Rows are points. The ring and each string are closed loops that go straight from each point to the next, and from the last back to the first. Before rounding, they use only three directions, however many columns there are. How many times does the string pass through the ring? Passing back the other way cancels.
In the rows, zero is written as 128.

Ring (7 x 3)
[[197 133 148]
 [174 185 147]
 [122 199 158]
 [ 79 160 178]
 [ 94 100 183]
 [124  80 175]
 [183  97 155]]
String (10 x 3)
[[176 151 172]
 [199 152 185]
 [165 139 155]
 [161 132 131]
 [194 126 110]
 [222 135 125]
 [237 151 138]
 [211 155 121]
 [174 149 119]
 [145 141 154]]
Times through: 0
String (10 x 3)
[[ 90  77 203]
 [103  99 222]
 [115 120 207]
 [ 85 108 216]
 [ 48  93 187]
 [ 69 103 152]
 [ 95 112 148]
 [109 117 147]
 [ 97  99 134]
 [ 78  67 165]]
Times through: 0

Ring (9 x 4)
[[214 149 110 122]
 [199 187 118 133]
 [156 203 125 141]
 [117 188 122 143]
 [ 99 163 114 140]
 [100 127 102 132]
 [122 101  96 123]
 [172  96  98 115]
 [203 118 104 117]]
String (19 x 4)
[[182 152 109 127]
 [183 147 138 123]
 [181 160 101 130]
 [209 178  89 132]
 [237 197  89 133]
 [235 185 139 126]
 [210 171 141 126]
 [174 152 131 126]
 [184 165 101 131]
 [207 175  86 132]
 [237 173 107 126]
 [237 171  85 127]
 [200 158  90 128]
 [181 149 110 126]
 [194 140 134 121]
 [226 134 144 114]
 [244 146 105 118]
 [221 156  80 126]
 [201 157  88 128]]
Times through: 0

Ring (10 x 6)
[[186 166 125 121 141 123]
 [146 200 134 131 141 125]
 [ 88 203 149 139 152 120]
 [ 46 174 158 140 165 112]
 [ 29 137 162 137 176 105]
 [ 41  79 167 129 191  98]
 [ 71  54 168 123 196  97]
 [134  48 159 115 189 102]
 [181  78 142 112 170 110]
 [197 124 128 115 151 118]]
String (7 x 6)
[[106 168 177 137 177 120]
 [ 69 140 127 128 150 106]
 [  9  69 126 123 165  88]
 [ 79   7 198 120 226  94]
 [167  69 200 122 212 114]
 [155 134 189 130 191 121]
 [172 202 183 137 173 133]]
Times through: 1
String (9 x 6)
[[143 139 112 119 138 112]
 [205 143  63 106 102 115]
 [237 134  91 106 122 120]
 [245 140 143 116 157 127]
 [228 152 141 118 153 127]
 [218 172 106 116 125 125]
 [199 201 154 130 153 133]
 [155 178 183 135 179 127]
 [131 147 164 130 173 118]]
Times through: 1

Ring (6 x 8)
[[216 140 157  86 119 123  75 175]
 [210 182 110  54 124 135  48 171]
 [150 190  35  62 134 169  52 142]
 [ 75 139  31 131 119 183  87 107]
 [ 78  86 110 180  93 158 110 108]
 [141  79 164 163 102 136 115 140]]
String (13 x 8)
[[182 160 157  96  78 114  39 153]
 [168 150 103  93 121 146  72 151]
 [191 171  53  53 166 169  82 166]
 [169 197   7  39 168 183  66 155]
 [139 149  17  84 173 192 105 143]
 [112 152  73 115 101 158  63 122]
 [ 93 143  90 136  79 150  58 111]
 [116 119  80 132 124 166 101 128]
 [108  85  77 152 146 179 139 128]
 [ 98  43 148 201 110 154 149 122]
 [152  60 152 162 137 150 149 151]
 [176  96 119 119 156 158 132 162]
 [159 136 129 113 102 136  72 146]]
Times through: 0

Ring (7 x 9)
[[198 149 119 156 127 149 123 144 126]
 [159 196 136 162 119 145 126 145 113]
 [ 97 193 145 146 113 130 136 149 104]
 [ 58 155 134 123 112 118 142 150 110]
 [ 55  92 116 102 117 111 145 150 122]
 [108  55 117 104 126 121 145 151 124]
 [177  81 118 130 131 139 134 148 126]]
String (9 x 9)
[[125 158 153 143 119 135 141 152 100]
 [132 168 113 145 119 135 125 143 127]
 [136 146 128 140 121 135 133 147 117]
 [165 159 170 155 124 145 142 154  90]
 [201 189 146 171 125 155 126 146 108]
 [201 219 111 178 122 155 111 138 132]
 [160 217 109 167 117 145 115 139 131]
 [135 233 164 170 114 143 133 149  93]
 [119 207 180 159 115 138 143 154  81]]
Times through: 0
String (7 x 9)
[[110 119 140 126 121 127 143 152 108]
 [ 72  90 161 109 120 117 158 158  92]
 [ 22  95 127  95 114 104 152 153 113]
 [  7 145  90 104 107 103 135 144 138]
 [ 66 155  97 122 113 118 130 143 135]
 [ 91 139 116 125 117 123 135 147 124]
 [ 57 125  80 109 114 113 129 142 147]]
Times through: 1

Ring (7 x 11)
[[249 186 143 129  92 109 119 154  86 132 134]
 [206 215 143 134 103 112  99 156  96 136 145]
 [117 205 128 116  98 109 102 134 135 129 133]
 [ 39 151 116  92  86  98 135 108 169 117 106]
 [ 58  93 126  89  81  87 177 109 160 112  89]
 [121  81 131  93  76  86 187 116 138 113  87]
 [205 110 131 103  72  94 168 128 111 118  99]]
String (32 x 11)
[[248 108 145 115  79  94 173 143  88 122 105]
 [230 130 175 142 111  94 164 171  69 132 127]
 [178 137 145 118  93  97 152 142 107 125 116]
 [156 120 102  79  54  98 155  99 148 112  89]
 [165 132 135 109  85  97 154 132 119 122 109]
 [190 124 163 130 104  93 165 157  91 127 119]
 [199  90 166 127 100  87 189 155  87 124 108]
 [179 110 170 132 109  89 176 160  89 127 116]
 [154 117 150 117  96  92 167 141 111 123 110]
 [111 107 100  73  55  94 163  92 163 109  83]
 [ 73  54  98  59  47  83 198  79 179 100  61]
 [ 56  62  90  54  44  85 191  71 190  99  61]
 [ 52  56 120  77  70  80 201  97 167 105  72]
 [ 54  62 141  95  89  79 201 117 150 111  84]
 [139 129 171 136 119  91 163 161  98 129 124]
 [127 131 146 115  98  94 156 138 122 123 113]
 [ 83 113 103  75  62  94 159  93 169 110  86]
 [ 18  67  89  53  49  84 186  69 201  99  62]
 [ 12  46 120  73  72  77 207  92 180 103  67]
 [ 98  92 164 121 110  84 186 145 118 121 106]
 [148 132 169 135 116  92 161 160  97 129 124]
 [122  92 166 123 109  84 187 149 110 122 107]
 [ 92  48 133  87  75  79 210 111 146 108  75]
 [ 85  39  93  53  39  81 207  73 180  97  54]
 [114  74  97  64  46  88 184  84 167 103  69]
 [147  49 111  71  49  83 205  95 148 104  66]
 [138  76  82  54  31  91 180  73 171 101  64]
 [146 119 107  83  59  96 156 103 147 113  91]
 [167 137 143 116  92  97 152 140 112 124 115]
 [174 128 132 106  80  96 156 129 119 120 106]
 [188 102  91  68  38  97 165  89 148 107  78]
 [221  96 101  77  42  96 171 100 131 110  81]]
Times through: 2

Ring (10 x 12)
[[174 139 124 142 118 129 113 117 114 149 140  73]
 [144 184 127 141 127 118 116 122 113 140 133  94]
 [118 191 128 140 131 116 117 123 117 133 130 113]
 [ 71 176 132 136 138 119 118 122 127 121 130 147]
 [ 45 144 142 131 141 127 119 121 138 116 134 163]
 [ 39 100 153 127 141 138 120 120 147 117 140 163]
 [ 57  67 155 127 136 146 119 117 150 123 146 149]
 [101  52 143 132 126 149 115 113 142 133 149 121]
 [144  68 130 138 118 144 112 111 129 142 147  95]
 [172 111 124 142 116 135 112 114 117 148 143  76]]
String (15 x 12)
[[ 18  73 179 118 147 146 125 126 162 118 147 166]
 [ 52  75 187 117 144 147 127 129 159 129 150 135]
 [ 87  99 144 132 132 138 117 118 138 129 142 130]
 [ 79  82 116 140 125 138 109 106 133 121 139 152]
 [ 56  45 122 137 127 147 109 104 142 116 143 167]
 [ 31  21 178 118 141 158 123 120 167 122 154 157]
 [ 46  60 206 111 148 153 132 134 168 131 155 130]
 [ 83 105 171 124 139 140 124 128 146 134 146 120]
 [ 53  99 174 121 143 141 125 128 152 126 145 141]
 [ 13 103 191 114 153 141 130 133 163 119 145 163]
 [  7 118 149 127 146 133 120 120 149 108 136 189]
 [ 50 124 110 141 131 128 110 108 130 111 131 176]
 [ 72 122 122 138 131 130 112 112 130 120 135 153]
 [ 77 118 164 126 139 136 123 126 143 130 143 128]
 [ 25  96 195 114 152 143 131 134 163 123 147 152]]
Times through: 0
String (16 x 12)
[[ 96 147  96 148 124 122 107 107 116 121 129 147]
 [ 93 144 146 132 135 128 119 123 132 131 137 124]
 [ 75 170 171 124 145 125 127 135 139 131 137 124]
 [ 58 208 160 127 149 115 126 135 133 123 130 143]
 [ 65 225 123 139 141 107 117 124 119 117 122 156]
 [ 96 181  84 152 124 113 105 106 108 117 123 154]
 [108 174 102 147 126 117 109 112 112 125 127 135]
 [128 212 106 147 127 109 112 118 106 131 124 117]
 [148 221 126 142 129 110 117 126 108 141 128  91]
 [147 195 163 130 136 120 126 136 122 149 137  73]
 [128 157 153 132 133 127 122 128 127 142 139  93]
 [118 143 110 144 123 125 110 112 117 130 133 123]
 [131 180  92 151 120 115 107 109 105 129 126 123]
 [128 214 113 145 129 109 114 120 107 132 125 113]
 [109 228 121 142 134 107 117 124 111 129 124 123]
 [ 95 186  84 152 124 112 105 107 107 117 122 154]]
Times through: 0

Ring (6 x 14)
[[127 113 127 179 107 125 154 133 140 152 112 159 138  95]
 [102  99 155 174 135 165 152 113 119 134 111 180 140 110]
 [ 82 107 165 106 161 185 123 128 112 108 110 170 135 159]
 [ 99 128 140  61 149 159 105 165 129 107 115 134 134 181]
 [112 142 117  65 123 108 107 172 152 132 101 131 118 162]
 [122 136 111 119 103  87 129 154 159 156  95 147 115 120]]
String (26 x 14)
[[119 112 126 207  93  91 165 108 151 178  86 189 115  63]
 [ 95 109 146 172 119 116 150 102 139 159  81 200 109  92]
 [ 98 112 145 147 128 132 140 119 134 144  94 181 120 114]
 [131 112 129 159 119 153 146 151 130 132 132 136 156 121]
 [128  98 142 195 124 174 161 131 119 131 136 152 164 104]
 [ 82  85 177 196 147 182 160  83 107 134 100 212 133  98]
 [ 84  88 175 174 153 191 151  96 105 123 108 197 139 116]
 [131 106 138 149 135 191 142 159 115 110 151 123 175 141]
 [117 117 135 125 132 158 132 153 128 122 125 139 147 142]
 [ 77 110 162 114 151 157 126 115 122 125  91 188 116 142]
 [ 30  98 202  83 192 196 112  85  99 103  73 227 101 169]
 [ 72 109 173  68 178 204 107 138 104  89 114 162 137 189]
 [119 122 136  82 147 184 114 179 120  97 143 110 162 180]
 [112 123 134  99 136 153 121 160 131 118 121 135 141 156]
 [ 83 126 148  72 149 142 109 140 132 121  92 165 113 164]
 [ 73 138 145  25 155 132  89 153 138 115  83 159 100 190]
 [ 98 151 122   7 142 119  83 186 149 113  99 122 112 201]
 [ 77 137 139  55 139 104 102 139 148 136  70 174  89 161]
 [102 128 133  99 129 124 120 146 141 134  98 155 119 144]
 [141 132 110 108 114 134 125 184 143 126 135 105 153 148]
 [133 149  97  83 101  81 115 183 166 148 104 118 120 143]
 [115 147 105  95  98  58 119 155 171 165  76 153  94 124]
 [ 97 133 126 115 111  78 127 128 159 163  69 181  91 115]
 [106 122 133 122 125 125 130 139 140 139 100 160 122 130]
 [137 126 114 139 108 124 138 164 145 140 124 127 145 123]
 [158 124  99 185  83 100 157 161 156 162 126 125 149  88]]
Times through: 1
String (28 x 14)
[[ 66 127 161  33 170 163  93 144 123 102  91 165 110 195]
 [ 86 137 142  13 162 157  85 174 130  97 107 131 122 210]
 [ 78 137 143  34 152 131  93 154 138 116  86 157 103 185]
 [ 92 131 137  76 138 126 111 148 140 128  93 157 112 158]
 [133 131 116  99 122 140 121 180 140 122 132 111 150 155]
 [140 146 100  67 114 116 108 201 153 125 128  93 142 168]
 [145 141 101  90 110 120 118 195 151 128 133  96 148 155]
 [118 130 122 106 120 121 124 159 145 136 109 138 129 141]
 [ 99 133 127 101 118  94 121 139 153 150  80 167 101 130]
 [ 84 134 131 106 115  70 123 118 161 166  55 196  77 115]
 [109 126 128 122 119 114 130 141 145 145  96 159 118 126]
 [131 125 118 130 114 130 134 163 142 136 123 129 144 130]
 [155 127 101 159  93 112 147 171 152 150 131 116 152 109]
 [151 121 103 197  82  95 162 147 156 169 117 141 141  77]
 [104 111 137 189 106  99 157 101 146 171  79 200 108  75]
 [103 112 141 161 120 125 146 117 137 150  93 182 120 103]
 [ 82 108 156 158 131 126 144  96 133 152  76 208 105 102]
 [ 95  91 161 214 126 148 168  84 123 154  93 211 126  76]
 [121  91 150 213 126 178 168 116 115 135 130 168 161  92]
 [ 59  80 191 199 154 174 160  56 106 142  77 245 112  89]
 [ 57  95 182 153 156 159 141  75 115 137  71 231 103 114]
 [ 96 111 150 130 139 154 133 127 126 129 104 171 129 133]
 [116 110 143 134 139 177 136 149 119 115 133 139 157 143]
 [108 104 154 127 152 199 133 146 109 103 137 142 162 154]
 [ 49  95 194  98 186 209 119  99  96  98  94 205 122 167]
 [ 58 104 183  79 181 200 111 117 103  96  99 186 124 178]
 [ 63 111 176  54 183 202 101 135 104  88 107 168 129 196]
 [ 63 119 167  57 170 168 102 130 119 106  90 178 111 181]]
Times through: 2

Ring (9 x 14)
[[124 113 112 121 114  91 118 128  61 132 136 119  92  95]
 [148 135  88 102 123  96 138 193  76 141 106 123 104  92]
 [161 152  77  95 131 106 142 208 109 144  91 127 123 101]
 [167 164  75  88 138 126 143 195 139 143  99 126 134 115]
 [160 157  81  83 138 141 143 172 129 140 129 119 121 119]
 [140 136  99  88 131 148 135 124 101 133 171 110  98 119]
 [123 119 118 107 123 137 118  77  93 127 184 110  93 121]
 [110 107 132 131 115 113 100  46  92 123 173 116  98 119]
 [111 105 129 135 112  98 101  67  79 125 157 119  97 110]]
String (22 x 14)
[[112 102 126 115 114 117 115  77  54 126 186 108  75 106]
 [ 90  85 150 144 105 104  89   7  60 117 198 111  79 114]
 [103  95 136 129 110 110 103  48  57 122 189 110  78 109]
 [118 109 120 114 117 117 117  89  65 127 175 111  83 107]
 [127 128 118 128 122 112 104  77 127 128 140 124 123 124]
 [128 122 111 108 122 123 121 104  89 130 161 114  97 113]
 [134 132 108 114 125 120 116 105 117 131 142 121 116 120]
 [137 135 105  94 131 150 128 100 114 130 175 111 104 126]
 [154 146  82  61 138 167 158 170  90 138 177 103  87 114]
 [168 164  72  68 143 156 154 189 132 142 136 115 119 121]
 [157 161  88 105 136 125 125 147 164 138 104 130 147 128]
 [149 149  94 109 131 118 123 141 140 136 112 127 134 121]
 [168 159  70  76 138 132 155 216 111 145 112 119 116 106]
 [175 167  62  68 141 135 161 236 116 147 105 120 119 106]
 [149 141  89  91 130 125 140 169  96 138 133 117 105 107]
 [151 152  94 109 133 121 122 137 151 136 111 128 139 125]
 [168 167  74  74 143 155 149 180 146 141 130 118 127 125]
 [157 142  74  41 139 179 176 198  54 140 197  93  63 103]
 [138 127  97  74 129 155 147 138  64 133 193 100  73 109]
 [121 116 119  99 124 149 122  69  84 125 204 104  83 122]
 [117 120 128 130 121 122  98  43 124 124 166 119 115 130]
 [132 127 108 111 123 117 120 114  97 132 147 118 105 113]]
Times through: 0
